Each row is a point. The window is the flat piece filled in between its corners: a triangle in 3 columns, a solid with four corners in 4, and so on. A path goes straight from each point to the next, and from the last back to the first. After which points does the path pass through the window?

Window (4 x 4):
[[-20   3   4  31]
 [  6 -27  -8  -6]
 [ 25 -13  73 -28]
 [-33  56 -47  27]]
Path:
(1): [ -5 -18  24 -14]
(2): [-66  32 -26  23]
(3): [ 27  54 -49  21]
(4): [  6  65 -30  25]
(5): [-33 -21 -20   3]
(6): [-70   6 -53  -1]
(7): [42  1 18 11]
(8): [ 19 -19 -34  17]
Through the window after points: 2, 4, 6, 8

Window (6 x 6):
[[  2   8  14   1  42 -51]
 [-13  15  -5  18 -56  54]
 [  1 -40 -24 -11 -19  37]
 [-47   8  34 -51  59 -87]
 [ -6 -38 -27  -6 -61 -22]
 [-35 -49 -12  29 -16   5]]
Path:
(1): [ 0 -5 26  2  3 -3]
(2): [ 28 -35  57  -4  65 -11]
(3): [-58  16 -18 -30   0 -37]
(4): [-29  -5 -25  23 -20  29]
(5): [  7 -71  23 -18 -36  -7]
(6): [ -3 -50  24 -23 -67  13]
(7): [-30  -5 -43  17 -18  11]
(8): [  7  46 -54 -22  40  -2]
(9): [-25 -38  37  -7   3 -40]
(10): [  2 -41  19  27 -31   7]
(11): [-27  48 -57 -45 -14 -37]
(12): [  8  -8 -50  -8 -11  -5]
(13): [-24 -17  59  41 -40  39]
(14): [-40 -39  56  10 -34  -2]
(15): [  8 -18 -60   1  11  -2]
(16): [-37  26 -56   0 -24 -24]
Through the window after points: 4, 8, 10, 14, 16

Window (8 x 8):
[[ 63 -49 -81 -34  55  40  11 -25]
 [ -3  12 -39 -17 -30  13  37 -37]
 [ 73 -16  15 -55  -4  63 -46 -27]
 [-26  -5 -23  32  -9 -54 -12 -29]
 [-30  22  26  25  26   8   5 -17]
 [-39 -41  62 -41  37 -65 -28 -57]
 [-23  13  30  49 -43  -5  46  45]
 [ 58  61 -64 -47 -34  19  19  25]]
Path:
(1): [-33   3 -24 -22 -28   3 -26 -12]
(2): [ 54  13  23  10   5 -10  25 -32]
(3): [ 74  18  22  -4  25   1  30 -66]
(4): [-22 -34   4 -26  19 -22 -10 -15]
(5): [-21  -4 -23 -23 -17  52  20  10]
(6): [ 17  22 -16   7 -23 -28  31 -46]
(7): [ 30   1  17 -16  11   6  19 -15]
(8): [-22  -4 -10  15   4   6 -19  15]
Through the window after points: 3, 5

Window (8 x 8):
[[ -1  45  32 -18 -10 -11  28 -56]
 [ 38 -16   7   7  49  19  -5 -11]
 [-15  -8  -2 -16  -6  24  37 -28]
 [  3  21  17   0   5  17  -6  -9]
 [ -1  -4  19  26 -10 -14  26   2]
 [ 25  11 -95  33   3 -19  36 -45]
 [-25   7 -10 -18  11 -19  27 -19]
 [ 32  -8  27  35 -33 -40 -29 -21]]
Path:
(1): [-22  -9  18  20  15   1  21 -29]
(2): [-37   1  -5  41  26 -20  18 -29]
(3): [ 38  -2  18 -26 -18  29  17  -2]
(4): [ 35 -13  27  -2  17 -13  20   7]
(5): [-45  17  14  25 -28   1 -15 -48]
(6): [-53  25  38  39  23 -51 -28  -1]
(7): [ 25   5  25 -13 -16  13   8 -23]
(8): [ 20  -2   9 -15 -13  -2   6 -16]
(9): [ -2  36  20  16  28  -4  27 -54]
(10): [ 16  10 -26  35  24 -15  -7 -50]
(11): [ 15  16 -33 -11 -13  -3  55 -22]
(12): [ 18  17 -15 -11   6  -5   5 -23]
Through the window after points: 2, 8, 10

Window (9 x 9):
[[  9  41  -7  10  -9 -18  21  17  66]
 [ 49 -15  43  10  38  -6 -13 -18  18]
 [-32  21 -57 -38 -44 -15 -16 -20  38]
 [-44 -28 -62 -36  73 -16  10   8 -39]
 [ -9  19  32   3  -2 -57  35 -18   5]
 [  4  83  -7 -11  -9  55  40 -53  -2]
 [ 13 -61 -11  27 -23 -31 -26  52  25]
 [-28  19   0  49 -39 -43   4 -15  71]
 [ 37   8 -36  69  18 -83  24  18  -4]]
Path:
(1): [-21   5 -36 -17 -21  -7  19 -14  29]
(2): [-24 -14 -42 -14  -6 -14  17 -20  22]
(3): [-24  13 -42 -23  16 -26 -17  12  -3]
(4): [ -7  18  -7  16 -15 -41  -5  27  -2]
(5): [  3  -6 -35  13  -6 -38  43 -34  73]
(6): [ 31  -5 -35  18 -33 -18  58 -38  24]
(7): [-23  58  20   1  25 -34 -33  53  59]
(8): [  2  56 -23  -2   7 -54 -52  22  44]
Through the window after points: 2, 6, 8

Window (11 x 11):
[[ 18  13 -56 -17  33   8 -33  31   6  -6  25]
 [ 14   6 -29  28  -1  44 -16 -26 -11  32  19]
 [-34 -79  61  31  12 -35  85   3  59  24  36]
 [  5   4  39  68 -21   9  17  -1  28 -18  -5]
 [ -8   3 -26 -52 -61 -10 -23  13 -32   5   9]
 [ 41  -1 -31 -62 -34  30 -32  -7  17 -14  33]
 [ 12  16  -2 -36 -41  -4  64 -23 -13 -14 -37]
 [ 13  -7  26  77  13 -54  36 -20  89  46  26]
 [ 16  24  55  36  19  27   8  17  21  53  -3]
 [-26  42 -29   6   5  52 -35   2  44  22  14]
 [-21  23  39 -58 -24  -2  17 -39 -52 -31  19]]
Path:
(1): [  6 -19  -9   0   5  10   2 -12  25  12  -9]
(2): [-14  18  27  -8  -3  17 -52  -8 -11  31 -10]
(3): [  4  24 -70  16 -23  34  67  25  75 -10  50]
(4): [ -4  11   9  -2 -54  -1  39  17   6 -11  30]
(5): [  4 -11   4  20   6   3  -7 -21  23   1  -5]
(6): [ 18  -1   9   7  14   8 -22 -13  15  36  -9]
(7): [-12   8   7  10 -33  26  51  28   7  -5  55]
(8): [ 11  95   8  52   2  42 -17  56  27  41  56]
Through the window after points: 2, 6

Window (12 x 12):
[[ 28 -18 -48 -22 -42 -10 -78  38  28  -1 -17 -20]
 [-22  -3 -32   9 -24 -16   0 -41 -17  25  18 -37]
 [  3  23  18 -23  31  57  -8   7  13 -40  -2 -45]
 [-21   0   2   3  32   0 -15  51   1 -46 -18  16]
 [  9  -3  40 -28   9 -40  36   5  -2 -15 -35  19]
 [-56  26  10 -32  26  -9 -28  36  27  -2  56  31]
 [ 33 -40 -24 -32  32  33 -23 -16  45  51 -21  -3]
 [-36   4   6 -12 -22  13  37  56  -5 -14  18  28]
 [  9   8 -18 -21  35  33  23   8  12 -74  12 -11]
 [ 10  36 -16 -15  10  11  22 -25   0  29  -4  17]
 [ 17  28   4   1   8  15   8  10   5  23  60   2]
 [ -5  11 -14   6   2  -4  36  34  25 -39 -34 -28]]
Path:
(1): [ 13  28 -12 -23  53  11  24  57   1  42 -11 -27]
(2): [ -3   2  10 -14   2  25  -3 -12  17 -59   6  -8]
(3): [-18   0  11   8  20   9 -31   6  19 -13   7  11]
(4): [-14  14  -6 -31   7  -6   5  46   7   3   8   6]
(5): [ -6  10 -31 -22   1  10   7  34 -12   2   5   1]
(6): [-23  -5  48   0   1  24  18   3  34 -35   8  -2]
(7): [  2  27   9   3   3   7 -12 -16  15  14  51  18]
(8): [-16  -4 -12 -45  30   3  35  95   0 -17 -12 -24]
(9): [  6   2 -17 -14  21  12  12  25  -5   3  23 -19]
(10): [  5  20  24 -22   5  30 -29 -27  34 -14  -1  22]
(11): [-12   7  30  -6 -13  10  11  14  10 -30  30  29]
(12): [  6   0 -74 -25  43  19  20  42   5  26 -32 -43]
Through the window after points: 1, 5, 7, 11

Window (14 x 14):
[[ 22 -45  22 -12  16 -18  22 -13  -9 -47 -25 -56  10  43]
 [-48  16  -1   4 -43  21 -15 -19  43 -31  15 -20  28 -19]
 [ -1  18 -25  34  -3 -12 -27  63  19   3 -19   2  24  -4]
 [-18  42 -58   3  -8   5 -11  64 -42  20 -30 -62 -33  60]
 [-43  10  -8  -1  17  -6 -12   7   6  37 -13   3  32 -49]
 [-29 -27  17  12  18   4  -4  21  -5   3  57  34   5  26]
 [-22 -10  -7 -36 -24 -20  -3  18  -4   5  -6  21   0 -10]
 [-25  -8  12  19 -11  -8  -2  17  -1  35 -50  14 -42 -11]
 [-10  15  21  -5   0  39 -16  23  13   0   5  25  38  15]
 [ 80  23 -24   3   3 -22  48 -95  29 -52   2 -21 -30  45]
 [  1  24 -13  15 -28  -4  52   2 -14   3  -1  -8  -7   3]
 [  4  18  17   7 -17 -11 -36  10  -8  22   2  -8  12 -56]
 [-31   5  29   9  -5 -45 -21   0 -25 -24 -55 -11  20  15]
 [ 17  -9 -38  30  -5  15  -6   1 -31  -1 -12  37  -7  -6]]
Path:
(1): [ -6  -9 -23  40  35  17   6  30 -14 -39 -31  -5 -35 -11]
(2): [-29  43  19  14  22  -9 -14  14 -20 -29 -27  -8   5 -16]
(3): [ -3 -14  -6   4 -32 -13  -7   3   1  16  -7  -3   9   1]
(4): [  6   0   0  20 -21 -32  -3 -22  18   7  -5 -22  33  21]
(5): [ 13  24  -9 -19   8  30  15  -4 -10 -38  -3   1 -41 -13]
(6): [-15  -5  11  10  15  23 -11  41 -29 -16   3  -1 -16 -35]
(7): [-15  13 -13   1 -35 -38  -2  -7  24  40 -20  -2  42  46]
(8): [-18  14   8 -21 -47 -25   0  -7   5  50  -9   2  12  39]
Through the window after points: 2, 4

Window (14 x 14):
[[  4  11 -36  28  -6  -5  56  39  -9  -6 -13  13 -34 -35]
 [ 46 -14 -16 -37 -32  31  17  -4  27  44 -35  19  12 -14]
 [-29 -18  19 -33  -7 -23 -28 -28  36  -8  26  -9 -54  -9]
 [ 10 -11  -8   7 -43  18  20 -44  49  46  25 -12  28   0]
 [ 13 -18  26  -2 -21  49 -31  -5  65  42  28 -30 -14 -33]
 [ 51  -4 -52  18 -49  16  20  26  33  95 -10  21 -13  24]
 [-14 -20  46  34  15  23 -15 -19 -43 -43  47  29 -50   9]
 [ 65 -33   1 -12 -36  -2  54  34  57  80   9   6  20   5]
 [-30   8  -4 -27  60 -12 -31 -11  14  11  43  15  -3 -37]
 [-16 -13 -30 -25 -14  37  42  32 -13  12  30   5 -29   6]
 [-16 -35  -3 -14  24 -15 -52 -10 -15 -24  32 -47 -11 -20]
 [ 47 -19 -66  -5 -22  17  29  29  45  -5  20  30 -12  -6]
 [-36   7  23  20 -34   2 -19  38 -31 -32  35  43  -5  -3]
 [  9  53  21   2 -12   0  -4  13 -52 -41  57  11 -38   0]]
Path:
(1): [  0  -7  22   8  18  17  -2 -18  46  36 -14 -33  13  39]
(2): [ 24 -25 -50 -21 -57   9  16  27  -7   2  37  58 -29 -57]
(3): [-14 -23 -30 -36 -25  -1   7  18  -3  13  28  12 -30 -24]
(4): [  5   5  16  16   3  18  11  -5  28  -7  13  -3 -25  14]
(5): [ 18   3 -23  -5 -25 -14  23  26  31   6 -26  -1  43  46]
(6): [ 21 -20 -15   1 -16  38  -6  -6   6  46  39  18 -60 -56]
(7): [ 12  -5 -33   0 -24  15   8   9  26  32  40   4 -27 -47]
(8): [  5  -9  16   7  -4  19  10  10  14   3 -10  -2  -4  19]
Through the window after points: 3, 5, 7

Window (14 x 14):
[[-16 -21  -4 -34 -39 -62 -45 -30  14  -2 -60   9  62   7]
 [  5 -53  -5  52 -16 -33  -7 -32   8  -4 -87  48  36   5]
 [-10  42 -15  40 -24  12  37   4 -23  51  19 -35 -54 -13]
 [ -2 -18 -17   2 -18  -2  14  53  -9  57 -63  22  52  67]
 [ 41 -19 -13  17  12 -23 -11 -40 -34   0 -53   6  80  14]
 [  4  15 -17   5 -10  -8   4  55 -52  -4  -3  10 -63   3]
 [  5  40  14  32  -8  -1  55   5  17 -35  59 -14 -23  -2]
 [  6  -4 -62  -9  10   6 -36 -16  54 -23  20 -36 -19   4]
 [ -8   8 -69  23 -67 -14   2  16 -50  15 -48  40  17  64]
 [ 19   7 -77 -31 -27  21   4  19  50 -26  39   9  14 -87]
 [-30 -31 -17  31   9 -25  30 -13 -28   7  81 -23 -44  -5]
 [-25 -21  -3  -5 -38  42  40   4 -60  15 -88  14  27  61]
 [-67  28 -38  43  -4  16  -3  52 -44   9 -11 -17   4  23]
 [ 18   6 -20  -4 -15  34 -60 -23  48 -14  75  22   3 -49]]
Path:
(1): [ -6 -43   0   2 -54 -23 -36  52 -54 -15  20  -9  23 -22]
(2): [ 25 -39  -9  69 -66  45 -36  19 -13  38 -22 -38  13  33]
(3): [-13  32 -48 -15  21 -20  26  -2  -1 -23  15  24 -15 -10]
(4): [ -6  18 -28  -3  64 -21  17 -13 -13   6 -19  41   7 -30]
(5): [ -4 -19 -30   9 -62  12 -16   3  16   2  -6 -23  21  31]
(6): [ 19 -38 -46  16 -57  40  25  48 -24  40 -41 -48 -19 -11]
(7): [-26  48   0  24   9 -23  12 -21  -9  16  19  21   1  19]
(8): [ -7  25 -47  12  12  31  49 -44  34  12 -18  11   2  17]
Through the window after points: 6

Window (14 x 14):
[[ 13   4 -20  -8  24  52 -51  16 -34  -5 -44  12  37  12]
 [ 13 -13  39 -52 -26   1  15 -24 -37  -5  -4  19 -60  13]
 [ 75  -8  22  -5 -67  23 -17 -54 -28 -25  17 -21  30  14]
 [ 31  10 -16 -32  53  14  -5  17  26  14  -4 -52   6 -41]
 [ -9   4  44   3 -57 -44 -27   1  -3 -12  -5 -19  -6  34]
 [ 32  -9  18   3 -13  17  23  42   0 -95   0 -27  -7 -50]
 [-50  -9  14 -26  46  60 -35   0 -35   2  25 -58  21 -14]
 [ -2   7  13   5  33  -7   6  17 -78  45  28   5  69 -41]
 [  1  26  38  12  12  -3  18 -18  13 -20 -31 -26 -64 -82]
 [ -8  42  -1  50   8 -10  23  -7   8 -42  -9  -4  40  -4]
 [ 42  -3  14  13  -7  38   8  44 -79   5  16 -17  21  22]
 [ 46 -19 -11 -21 -60  -6  40 -19 -37  29 -42  -4 -13 -15]
 [ -1  14 -18  18 -47 -27   5  37 -23  15  15  32 -29  -4]
 [  3   2 -23 -10  -4 -25 -10  20 -55 -45 -26   3 -72   3]]
Path:
(1): [-35  48  34 -24 -50   4  29   6 -78 -24 -43 -24  14 -20]
(2): [ 20 -19   1  10  10  12 -11   1 -15  -5  12  -6 -17 -14]
(3): [ -3 -18  11  19  13  19  11  -1 -26 -11   0  -3  13 -11]
(4): [ 14  20   0 -36  -9  25 -30  -5 -25   1  -1 -44  12  -7]
(5): [ 10  43  16 -30 -37   4  -8  27 -29 -16   2 -21   6  -6]
(6): [ 28 -65   3  36   6  15  -5 -36   1 -26 -20 -15 -23  16]
(7): [-19 -82  12  12   9  37  12  -2 -27  -5  17   6  46  -2]
(8): [  7  50   8 -15  23   1 -18  15 -56  19   7 -24  21 -33]
(9): [ 13  11  14 -16 -14  19   3  20 -19 -45 -13 -25   8 -24]
(10): [  7 -43   8  24  27  17   8  15 -13 -27  33 -26 -24 -33]
(11): [ 15 -28  21   8  24   5   1   2 -47  13  -3  -3  -9 -22]
(12): [ 21  51 -30 -20 -36  17  12  22  -7 -32   4 -12  11  -5]
(13): [  4  23  11 -21 -18   5   1   4 -40  -2  -8  -8 -11 -21]
(14): [ 14 -42   1  42   1 -13  -2  17 -37 -32   7  -3  14  11]
(15): [ 22 -57 -42  54 -11  -9 -39   3  32 -14 -66  15 -29   3]
(16): [ 29  35  32 -39 -29  20  23   3 -64 -20  44 -23  33  -4]
Through the window after points: 3, 7, 9

Window (14 x 14):
[[ 40   6  41   3 -20  44   1  -9  -2 -58  -6   6 -51 -41]
 [ 10  17 -38  -5 -14 -13   6  -2 -36  44  24   6   1 -87]
 [-18  54  41  11 -18  42 -30  29 -21 -23   7   8  23 -74]
 [ 48  17  16 -39  75  30   0  58   7 -54 -12  57 -39  -4]
 [-44   9  29  -2  19 -36  19  70 -58   2   3  -3 -30 -48]
 [-26 -49  64   4  14  -9 -35  42 -26 -58 -42 -52  32   3]
 [-19  10  -2 -48  -9 -48 -21 -27  38  -5 -41  23 -24 -15]
 [ 28 -30  -7 -32 -16 -12  16   7 -36   4 -27  84 -17  55]
 [-16   5 -27 -36  27  59 -16 -22   3  38 -49  32 -39  21]
 [-60  -6 -37 -35 -39  58   6  38   8  30 -32 -42  38   5]
 [-61 -54 -41  62   2 -45 -91  38   5  14 -32  32 -21   8]
 [-27  -4 -18 -25 -29  60  25 -36 -25   7  16 -27   6  93]
 [ 10  21  28 -37  -1 -37  -4  37  22  74   6  20 -22  -1]
 [-49 -74 -17 -32  -1  63 -26 -19 -33 -21  32 -12 -29  -8]]
Path:
(1): [-50 -37  20  23  51 -26   0  -7  26  10  24  26   8 -39]
(2): [-26 -25  25  21 -31  28  24  24  23 -10 -37  37  -4 -21]
(3): [ 12  36 -14 -76  46   2 -72  -9 -39  -2   8 -27 -34  30]
(4): [-13   2 -22 -24   7   6 -37  22 -24   8   8  -3  -6  18]
(5): [-41 -60  48  31 -27  -2  18   7  34  14 -38  37 -48 -62]
(6): [-10 -39  -9  -2   8  16  24  -4 -16   9 -21  11   0   9]
(7): [-25  22  -5 -49 -14   4 -48  29  -5   8  -7   6 -39  36]
(8): [ 11  15 -16 -41 -54  26 -19  13 -33   4 -41   6 -31  13]
Through the window after points: 4

Window (14 x 14):
[[-13 -41  45  21 -35 -80  32 -39  43  14   3 -43  58  29]
 [ 42   0 -11  12  -6  80 -11 -20  18  -7 -41   2  26 -38]
 [ 14 -67 -29 -20 -21 -41 -39  12  17 -13  14  49  17  12]
 [ 24   7 -12  19  35  25 -27 -30 -43 -24   6  28  -1 -35]
 [ 12  43   0  27 -39  47 -29 -15  20 -28  -4  15 -30 -12]
 [-25 -52  -9  17  -4 -48  13 -24  27 -33 -23 -57  20  56]
 [ 19  16  18 -34   8  41  -6 -57  23 -57   6   0   7  -5]
 [ 49  22   3  13  38  51  16 -15  32  -7  10   9 -16  12]
 [-15 -70   7 -35 -16 -25 -42 -12 -21  35 -29  53 -16  32]
 [ 36  19 -25 -21  -2  38 -41 -25  -4   8  22 -28   0  -2]
 [-42 -23  -5 -11 -29 -40  84 -18  29 -11  12 -53  26  13]
 [ 84  -5 -11 -14   2  27 -19 -33 -14 -28 -14   8 -52 -39]
 [  4  -3 -19 -18 -24 -69  30 -28   4  -9 -29  -2  42  55]
 [ 57   5  20  11 -20  74   4  -9 -28 -40  14  -6   6   7]]
Path:
(1): [ 30 -14  42 -20 -14 -32  19  36  24  -3 -21 -27  13   5]
(2): [ 51   0  34   5  -9   7  18  33  11 -20 -15  -1  23 -15]
(3): [-22  -9 -35   7  -4  24 -18 -95  -8 -15   0 -25 -18  38]
(4): [ 20 -24  -1   7 -16 -13  24 -40  21   1  11 -10  18  24]
(5): [-12  12  34  -8   8 -42 -26  28  23 -22 -38  -9  28   3]
(6): [ 53  -7  32 -41 -22 -36 -16  38  -7 -21 -41  27  40 -12]
(7): [  3 -22 -19  12  -1  17  -5 -40  14 -20   8   5  -5  10]
(8): [ 27 -15   1  10 -21  36 -10 -45   6 -11   5   9  12   4]
(9): [-37  -1 -17 -22   9 -79  10  41  11 -46 -42 -71  -5  12]
(10): [  7 -49  23 -35  -7 -42 -10  25  -4 -25 -13  29  19  28]
(11): [ 16 -14 -39  21 -23  10 -18 -69  25  18  11  -4   1  -7]
(12): [  4 -34 -28   3 -34  11 -22 -36  -7  15 -14  30  -7   4]
(13): [ 27 -37  50 -54  33 -22 -24  11  -6 -12 -21  13 -11  19]
(14): [ 19  25  21 -19 -36 -58 -30  36  14  -9 -36  -1   7  13]
(15): [ 11  -6 -19  43   4  92   6 -80   8 -26  33   5 -13 -16]
(16): [-18 -19 -34  10 -16   7  21 -60   9 -16  -2 -11  24  15]
Through the window after points: 4, 10, 12, 14, 16

Window (14 x 14):
[[ 32 -13  -9  -7 -32  21 -25  22  30  74  31  21 -50  -8]
 [ -9 -12  14 -10 -21 -18 -36 -43 -20   0  17  33   6   6]
 [  2  38 -35 -15 -10  12  13   9  15  -5   7  47   0  -9]
 [ -1 -48   3   4 -14 -14 -49   7  37   3 -53  53  17  39]
 [  0  24 -21 -37  32   3  -2 -33 -17 -55  61  -7  -8  63]
 [ 20 -15  -1  20  -7 -39 -27  46  -4   2 -27  45 -14 -18]
 [-13 -17   9   5  13  21  -2   1 -35  12 -42   6  63  17]
 [-46  -5  40 -56   8  57  11  50  -3  39  34  31 -32  -4]
 [ 32  61  33  37  13  25  24 -14  16 -11  25  20 -41 -55]
 [-38  12   3 -14  45  52  22 -11   3 -13  23  -2 -26 -80]
 [ 24  50 -16 -23   9  14  10 -36 -45  -9 -66   3 -18  33]
 [ 22  36  50 -23 -70   4 -41  15  -3  22 -29 -51 -18   7]
 [-16  36  42 -33 -31 -18  54 -19  26  45 -20 -66 -28  20]
 [ 20 -72  15 -65 -18 -12   1 -34  -1  -6 -12  12  50  50]]
Path:
(1): [-15 -20  18  15 -20  39  17   1   3  -7   3   1 -47  10]
(2): [ -4  -6   3   1 -29  33   1   2   5  12 -20  17   3  -3]
(3): [ 25 -12  34 -95  45 -80 -17 -19   7   0  21  28  -1  20]
(4): [ 51  52  25 -45  30  21   2  12  34  55   2   2 -10 -11]
(5): [-42 -13  -4   3 -22  20   2 -12 -15 -30  13  13 -40 -23]
(6): [-18   0 -14 -18 -26  29  21  18   4   3 -19  16  -8   9]
(7): [ 25   4  30 -12  29 -23 -38  -6 -11  16  19  34  14  -9]
(8): [  6  35  13 -45  15 -20 -21  -9  -3  36 -25  25  42 -28]
Through the window after points: 6
